Every row gives one point. Each copy is the shape, with its points in the same order, turned, moved and blurred by noise. Say if it was mirrored as well.

Shape, 8 rows:
[[ 0.93 -3.20]
 [-2.94 -0.97]
 [ 1.89  3.54]
 [-1.32  0.67]
 [ 0.61 -0.75]
 [-0.65 -0.67]
 [ 2.62  3.11]
 [ 1.29 -1.92]]
Copy 1:
[[ 1.12 -4.45]
 [ 2.66 -0.34]
 [-3.86  0.27]
 [ 0.55 -0.11]
 [-0.21 -2.40]
 [ 0.92 -1.62]
 [-4.06 -0.54]
 [ 0.10 -3.72]]
Copy 1 is: mirrored
Copy 2, 8 rows:
[[-2.42 -3.17]
 [ 2.27 -2.59]
 [-0.83  3.39]
 [ 1.15 -0.42]
 [-1.03 -1.06]
 [-0.04 -1.46]
 [-1.64  3.36]
 [-2.12 -1.80]]
Copy 2 is: mirrored
Copy 3, 8 rows:
[[ 0.30  3.98]
 [ 3.66  0.95]
 [-1.95 -2.58]
 [ 1.97 -0.13]
 [ 0.16  1.22]
 [ 1.27  1.08]
 [-2.82 -2.09]
 [-0.72  2.91]]
Copy 3 is: only turned
Copy 4 (8 x 2):
[[ 3.44  0.43]
 [-0.39  2.95]
 [-2.02 -3.61]
 [-1.13  0.62]
 [ 1.21 -0.45]
 [ 0.51  0.61]
 [-1.34 -3.92]
 [ 2.47 -0.42]]
Copy 4 is: mirrored

Shape, 10 rows:
[[-3.79 -0.30  0.43 -1.78]
 [-0.67 -0.89 -4.25 -0.97]
 [-2.31 -0.99 -0.26 -1.56]
 [-0.73 -2.06 -3.80  0.17]
 [ 0.53  1.38 -1.89  2.52]
 [ 0.43  2.21 -4.19  2.94]
 [ 2.69  0.90  1.23  0.48]
 [ 2.55  0.59  1.57 -3.06]
 [-1.68  0.79 -1.29  3.08]
 [-3.05  1.12  1.72 -1.74]]
Copy 1, 10 rows:
[[-3.55 -0.60  1.59  0.81]
 [-3.00 -2.32 -3.17 -1.08]
 [-2.64 -0.34  0.40  0.44]
 [-2.32 -2.50 -3.30  0.71]
 [ 1.02 -4.04 -0.60 -1.41]
 [ 0.29 -5.61 -1.77 -1.80]
 [ 2.38  0.27  0.27 -1.40]
 [ 0.02  2.70 -0.34 -2.63]
 [ 0.31 -4.59  0.31  0.54]
 [-2.02 -0.06  3.33  0.13]]
Copy 1 is: mirrored
Copy 2:
[[ 1.68  1.27  1.20  3.52]
 [-0.28  1.92 -3.40  0.90]
 [ 0.38  1.47  0.50  2.50]
 [-1.71  1.31 -3.18  1.45]
 [-0.21 -2.77 -2.38 -0.46]
 [ 0.40 -2.86 -4.76 -0.38]
 [-0.26 -1.76  1.23 -2.48]
 [ 0.94  1.28  2.52 -2.80]
 [ 0.09 -2.98 -1.77  2.01]
 [ 2.65  0.32  2.15  2.40]]
Copy 2 is: only turned

Shape, 11 rows:
[[ 1.63  0.78 -0.38 -0.26 -1.99 -6.50]
 [-1.21 -3.71  0.95 -0.89  1.71  1.22]
 [ 1.41 -1.10  2.55  0.69 -1.00  1.50]
 [-0.12 -0.01  2.88  0.66 -1.32  3.09]
 [ 1.56 -0.89 -0.16 -0.44  0.85  1.63]
 [-6.88  0.80  0.74  0.82  0.86  0.97]
 [-0.69  1.56  1.39 -4.47  0.77 -0.64]
 [-0.02 -0.76 -1.18 -3.88 -2.02 -0.36]
 [ 0.53 -1.80 -1.78  0.14 -0.16  2.78]
 [ 0.64  0.56 -0.84 -0.23 -1.20 -2.67]
 [-3.10  0.43 -1.57  1.87 -1.92 -4.03]]
Copy 1, 11 rows:
[[-5.41  4.43 -1.04 -1.70 -1.95  0.20]
 [ 0.73 -3.48 -0.19 -0.57 -0.78  1.62]
 [ 2.27  0.93 -0.04 -0.17 -0.55  1.78]
 [ 3.08  1.06  0.41  1.36  1.01  2.60]
 [ 1.28 -0.62 -1.73 -1.32  1.04  0.54]
 [-2.18 -2.84  2.28  5.04  2.56  1.74]
 [-2.02 -0.14 -4.36  1.93  0.08  3.06]
 [-2.03  0.08 -2.64 -1.75  1.44  4.23]
 [ 1.27 -1.54 -0.38 -2.15  2.71  1.09]
 [-2.97  2.14 -1.02 -1.03  0.43  0.62]
 [-5.30  1.52  2.35  0.19  1.12  0.39]]
Copy 1 is: mirrored
Copy 2, 11 rows:
[[-3.61 -0.86 -1.48 -3.88  3.01 -1.01]
 [ 2.62  0.18  2.79  0.98 -2.31 -0.38]
 [ 0.89 -0.41 -1.79  0.99 -2.93  0.67]
 [ 1.25  0.64 -1.70  3.43 -2.63  0.61]
 [ 0.57 -1.52  0.59  0.28 -1.34  2.42]
 [ 1.28  1.68  2.14  5.52  2.29 -1.83]
 [-2.18  3.00  1.96  0.19 -0.70  2.12]
 [-3.43 -0.95  2.46  0.14 -1.94  0.66]
 [ 0.93 -3.22  1.31  2.09 -1.78  1.68]
 [-2.04 -1.11 -0.50 -0.80  1.35  0.27]
 [-1.72 -1.32 -0.06  1.04  4.21 -3.31]]
Copy 2 is: only turned
Copy 3:
[[ 4.13 -0.23 -2.09 -1.24  1.84  3.27]
 [-2.18  4.19 -0.85 -0.25  1.70 -3.41]
 [-2.27 -0.18 -1.90 -0.66 -0.57 -2.31]
 [-2.96 -0.04 -0.76  0.79 -1.83 -2.80]
 [-3.05  1.58  0.03 -1.87  0.48 -0.67]
 [ 0.04  2.62  3.43  5.22  0.35 -2.80]
 [ 0.26  4.61  0.18 -0.44 -2.83  0.99]
 [-1.53  3.69 -2.16  0.63 -0.24  2.55]
 [-4.66  1.71  0.11 -0.22  1.82 -0.29]
 [ 0.84  0.52 -0.81 -0.43  1.33  2.02]
 [ 2.81 -0.12  0.46  3.06  3.20  1.37]]
Copy 3 is: only turned
Copy 4 (11 x 6):
[[-0.59  2.78  1.24  4.03  2.19  4.19]
 [-2.18 -2.85 -2.01  1.12 -3.29 -0.48]
 [ 0.34 -1.38 -3.92  0.94  0.61 -0.40]
 [ 1.12 -2.82 -3.81 -0.88  0.76 -0.47]
 [-1.47 -0.68 -1.93  0.44 -0.10 -1.82]
 [ 2.27 -4.58  2.06 -2.54 -2.87  1.58]
 [-2.34 -3.86  1.54  1.62  2.37  0.18]
 [-4.24 -1.17 -0.41 -0.14  1.51  1.84]
 [-2.07  0.10 -2.32 -1.73 -1.24 -1.31]
 [-0.87  1.24  0.45  1.45  1.03  1.83]
 [ 1.01  1.37  2.00  0.13 -1.09  4.71]]
Copy 4 is: mirrored

Shape:
[[ 0.31  1.44 -0.69  1.80 -0.79  2.12 -0.98  0.95 -0.26]
 [-2.24 -1.56 -0.76 -0.83 -3.04 -0.50  2.08  3.13  1.21]
 [ 0.80  3.23  0.45  0.61  0.57 -2.24 -2.91 -2.51 -0.55]
 [-0.68  2.81 -2.43  1.37 -0.30  0.93  0.32  1.55  1.76]
 [ 1.01  0.69 -0.47 -0.18  1.36  0.55 -3.38 -3.33  2.09]
 [-3.82 -2.29 -2.12 -1.86 -3.83 -2.16  0.60 -0.67 -0.18]
 [ 1.81  3.33 -1.85 -0.24  1.48 -0.79 -4.77  0.08 -2.09]
 [ 3.01 -0.19  0.13  0.36  1.37 -2.97 -3.18 -1.17  0.25]
 [-1.33  1.86 -1.36  1.11 -2.96  2.88 -1.66  2.40  0.60]
 [ 0.47  3.47 -3.75 -0.15 -0.87  1.51  1.15  2.16 -0.29]
 [ 1.60  5.91 -0.74  3.57  1.70 -3.60 -1.76  0.03 -2.93]
 [-2.90 -0.06  0.36 -3.05 -3.43 -2.58  0.30  1.36  0.93]
 [-2.64 -0.45  0.21 -2.33 -2.22 -0.39  2.06  0.11 -3.64]
 [-1.17  0.95 -0.04 -1.33  0.24  3.18 -0.68  1.90  4.22]
 [ 0.09  0.20 -0.51 -2.39 -5.11  1.72  1.08  0.13  1.05]]
Copy 1, 15 rows:
[[-1.77  3.09 -1.18 -1.68 -1.35  1.91 -1.26  0.27 -0.60]
 [-1.93 -0.66  0.49 -3.56  2.56 -3.24  0.02  1.28  0.00]
 [ 3.43  1.29 -3.78 -0.53 -1.81  2.81 -1.04  1.72  0.89]
 [ 0.06  3.51 -0.78 -0.90  1.36  0.46 -0.87 -0.31 -1.51]
 [ 2.39  1.56 -1.21  1.27 -2.53  1.23 -2.66  0.05  2.83]
 [ 1.32 -1.10  1.56 -2.03  0.61 -4.00 -2.75  3.98 -0.57]
 [ 1.69  3.58 -2.54 -0.16 -0.27  5.03 -1.08  3.76  1.00]
 [ 2.69  1.46 -1.72 -1.82 -1.75  2.30  1.07  1.62  3.96]
 [-2.88  3.62 -2.12 -1.29  1.50  0.15 -3.00  1.51 -0.85]
 [-0.51  3.25  0.74 -2.33  2.74  2.55 -1.55  0.13 -2.66]
 [ 3.14  3.51 -4.50 -2.36 -1.28  5.24  3.07  2.69 -2.45]
 [ 0.77 -1.52 -1.57 -2.26  3.76 -2.62 -1.15  2.66  0.65]
 [-1.09 -3.62  1.10 -1.63  0.79 -0.37 -0.90  3.73 -2.70]
 [-1.97  2.16 -1.28  1.61  2.60 -0.19 -2.42 -1.30  1.66]
 [-1.04 -1.29 -0.34 -3.36  2.31 -0.87 -4.24 -0.17 -0.31]]
Copy 1 is: mirrored
Copy 2, 15 rows:
[[ 0.76  0.45 -1.25 -1.71  0.62 -0.26 -2.66  0.25  0.82]
 [ 2.82 -0.35  2.51  2.20  1.61 -0.78 -2.06  2.43 -2.55]
 [-0.51 -1.31 -2.84 -1.02 -0.74  3.17  0.28 -3.00 -0.69]
 [ 2.74  1.03 -0.64 -0.59 -0.99  1.70 -2.86  1.33  0.26]
 [-3.09  0.80 -2.75  1.04 -2.57  1.38 -1.16 -1.75 -0.27]
 [ 0.49 -1.98  0.35  2.22  0.77  0.06  0.22  3.75 -5.26]
 [-0.07 -3.22 -3.12 -1.46 -1.90  1.76  0.39 -1.26  2.96]
 [-2.91 -2.21  0.39  0.21 -1.04  2.64 -0.14 -2.82  0.81]
 [ 2.44 -0.50 -2.25 -0.31  0.70 -1.15 -4.25  1.79  0.32]
 [ 3.85 -0.09 -0.21 -2.30 -2.40  0.30 -1.98  2.08  0.60]
 [ 1.76 -2.26 -1.83 -4.43  0.51  5.78  0.79 -2.59  2.00]
 [ 2.94 -2.35  0.47  3.25  0.85 -0.22 -0.23  0.47 -4.01]
 [ 2.26 -1.21  0.40 -0.69  1.84 -2.24  2.61  1.52 -3.60]
 [ 2.05  2.59 -0.94  3.20 -1.61 -1.28 -3.43 -0.02  0.51]
 [ 1.77 -0.91  0.07  0.10 -0.99 -3.06 -3.17  0.59 -4.26]]
Copy 2 is: only turned

Shape, 14 rows:
[[ 0.56  3.75  0.57  0.16 -2.38 -1.03 -3.22  3.52  0.45 -4.85 -0.37]
 [ 1.02 -0.60  3.21 -0.04  1.61  2.77  0.10 -0.61  0.53 -1.04 -0.58]
 [ 0.24  0.03 -1.20 -0.31  4.50 -0.42 -1.02 -1.21 -1.48  0.52  2.84]
 [-2.17 -2.80  0.78 -0.12  2.15  2.17 -2.25  0.90  1.23  0.00 -2.58]
 [ 1.59  1.50  2.51  0.59  0.99 -2.10 -2.91 -0.04 -2.01 -1.74 -0.66]
 [-0.88  1.59  1.02  4.42 -1.77  2.50  0.03 -1.26 -0.07  0.54  2.01]
 [ 0.53 -0.67 -0.87 -0.34 -0.22  5.52 -5.04 -1.23  2.39 -0.62 -3.32]
 [ 0.11 -0.58  0.58  0.15 -0.02  3.27  1.85 -2.72  2.17 -0.53 -4.42]
 [ 0.42 -1.61  0.10  0.75  0.34  6.77  1.72 -1.64  0.23  2.88 -1.78]
 [-2.34  1.13  0.16 -3.41 -2.80  0.30 -2.23 -2.73 -0.66 -0.57  0.30]
 [-3.50  2.77  0.83  1.37 -1.22 -0.71 -1.72  1.09 -1.02  3.45 -0.76]
 [ 3.25 -2.24  0.65 -2.44 -1.10 -1.82  0.72 -0.81  4.08  0.05 -0.75]
 [ 2.23  2.09  1.10 -1.80 -0.93  1.07 -2.82  0.27  3.87  1.37 -0.65]
 [ 0.62 -2.02 -2.04 -1.40  0.00  2.38 -3.39  0.19 -0.39  0.80 -0.35]]
Copy 1 (14 x 11):
[[-2.49 -1.91 -0.14 -2.99  2.10  3.87 -3.66 -2.31 -1.45 -0.80 -3.37]
 [ 2.51 -1.01 -0.29  1.70  2.06 -0.91 -2.40  0.89 -0.20  2.45 -1.04]
 [ 1.63  2.91 -0.57 -0.57  2.39 -0.69  3.07  0.20 -2.56  2.62 -1.06]
 [ 3.10 -1.78 -1.21  2.81  2.74  1.89  0.24 -1.23  0.42  1.15  1.65]
 [-0.15 -0.12  1.92 -3.11  2.70  1.78 -1.34  0.54  0.17  2.80 -1.09]
 [-1.48  2.34 -4.09  0.49  1.22 -0.24 -3.88  1.90 -1.55  2.15  1.09]
 [-0.45 -5.46 -3.30  2.23  3.11 -0.78 -0.63 -3.02 -0.32  2.43  1.89]
 [ 1.97 -3.40 -0.01  2.86 -0.95 -2.01 -2.77  0.77 -1.42  1.28  2.57]
 [ 1.12  0.01 -2.25  5.66  0.20 -3.88 -1.91 -0.58  0.35  2.95  2.55]
 [-3.45 -2.50 -0.97  1.21 -0.19  1.82  1.80  2.17 -0.63  1.30 -1.30]
 [-3.40  2.58  0.19  1.86  2.66  3.62 -1.16  1.37 -1.21  0.72  2.42]
 [ 1.22 -2.82  0.95 -0.80  1.62 -2.87  0.12  1.96  1.19 -3.27 -0.05]
 [-2.23 -2.66 -0.06  0.78  5.01 -1.73 -1.37  0.10 -1.11 -1.23 -0.17]
 [-0.60 -1.06 -1.84  1.32  2.04 -0.46  2.13 -2.56  1.15  1.16  0.68]]
Copy 1 is: mirrored
Copy 2, 14 rows:
[[ 4.36  1.12  0.87 -0.83  4.86  0.08 -1.94 -1.76 -4.04  2.50 -0.21]
 [ 1.57 -0.81  0.33 -2.66 -1.01 -1.64  1.03  0.68 -2.02 -2.50  0.79]
 [-2.18 -3.35 -0.56  1.77  0.34 -1.40  0.18  2.78 -1.72  0.59  1.15]
 [-0.78  2.64 -1.39 -3.26 -1.20 -0.11 -1.11  3.81 -2.86 -1.63 -0.01]
 [ 0.53 -2.16  0.07 -0.32  1.28  1.08 -0.31 -1.95 -5.47  0.42 -0.97]
 [ 0.17  1.25  3.70  1.62  2.34 -2.88 -0.50 -0.17 -1.80 -4.08  0.95]
 [ 0.37  1.79  3.31 -5.45  0.96  1.15 -3.29  4.05 -1.83 -2.24  2.15]
 [ 1.45  0.88  3.23 -4.28 -2.18 -0.78 -0.52  1.79  0.84 -2.53 -1.79]
 [-1.62  2.42  3.25 -3.16 -1.83 -1.25  1.80  2.40  1.39 -3.65  2.13]
 [-2.11 -0.77  0.64 -3.07  2.90 -1.12 -4.68 -1.85  0.18 -0.28 -0.41]
 [-3.18  3.68  2.11  0.85  1.01 -1.89 -2.56 -1.66 -3.36  0.11 -0.21]
 [ 3.06 -0.66 -1.00 -0.64 -2.93  2.07 -2.94 -1.13  1.27 -1.04  0.71]
 [ 1.58  0.29  2.20 -1.87 -0.95  0.01 -3.95 -0.17 -1.74  0.40  4.07]
 [-1.95  1.08  0.09 -1.88  1.90  2.05 -2.09  2.47 -0.59 -0.79  2.44]]
Copy 2 is: only turned
Copy 3 (14 x 11):
[[ 1.16  3.03 -1.83  3.27 -2.14  0.74  1.10 -3.59 -2.95 -3.52  1.56]
 [-0.07  1.92  1.82 -0.27 -3.20  3.71 -1.51  1.30  0.86  0.51 -0.14]
 [-1.07 -1.46  1.37 -1.74 -1.86  1.54  2.34 -0.32  0.71  0.21 -4.23]
 [ 3.02 -0.17  2.65 -1.44 -0.65  4.25 -1.64  0.14  1.35 -2.59  0.47]
 [-0.76 -0.84 -0.38  2.56 -4.01  0.45 -0.71 -2.65 -0.09 -1.12 -0.43]
 [-2.36  1.31 -1.97  0.68  1.87  2.89  0.46  1.02  1.56  1.21  0.75]
 [ 0.26  1.17  4.08  0.12  1.21  7.56 -0.72 -1.31 -2.41 -1.64  1.44]
 [ 0.23  1.59  2.94 -3.02 -1.19  3.95 -2.02  1.06 -0.91  2.86  3.57]
 [-2.33  1.99  3.39 -3.29  1.77  4.43 -2.34  4.06  0.77  0.87  0.83]
 [ 0.89  1.70  4.51  1.80  1.19 -0.17  1.93 -1.99  1.30  0.25  1.00]
 [ 0.21 -1.92  0.19  1.81  1.10 -0.71  1.04  1.69  1.23 -2.65  2.93]
 [ 4.24  1.29  2.35  0.79 -1.94  0.47 -2.19  0.22 -3.19  3.21 -1.68]
 [ 1.33  0.74  2.68  3.23 -1.10  3.24  0.63  1.88 -4.00  0.17  0.34]
 [ 0.44  0.23  3.64 -0.66  1.67  2.96 -1.44 -0.71 -1.50 -1.76 -2.67]]
Copy 3 is: mirrored
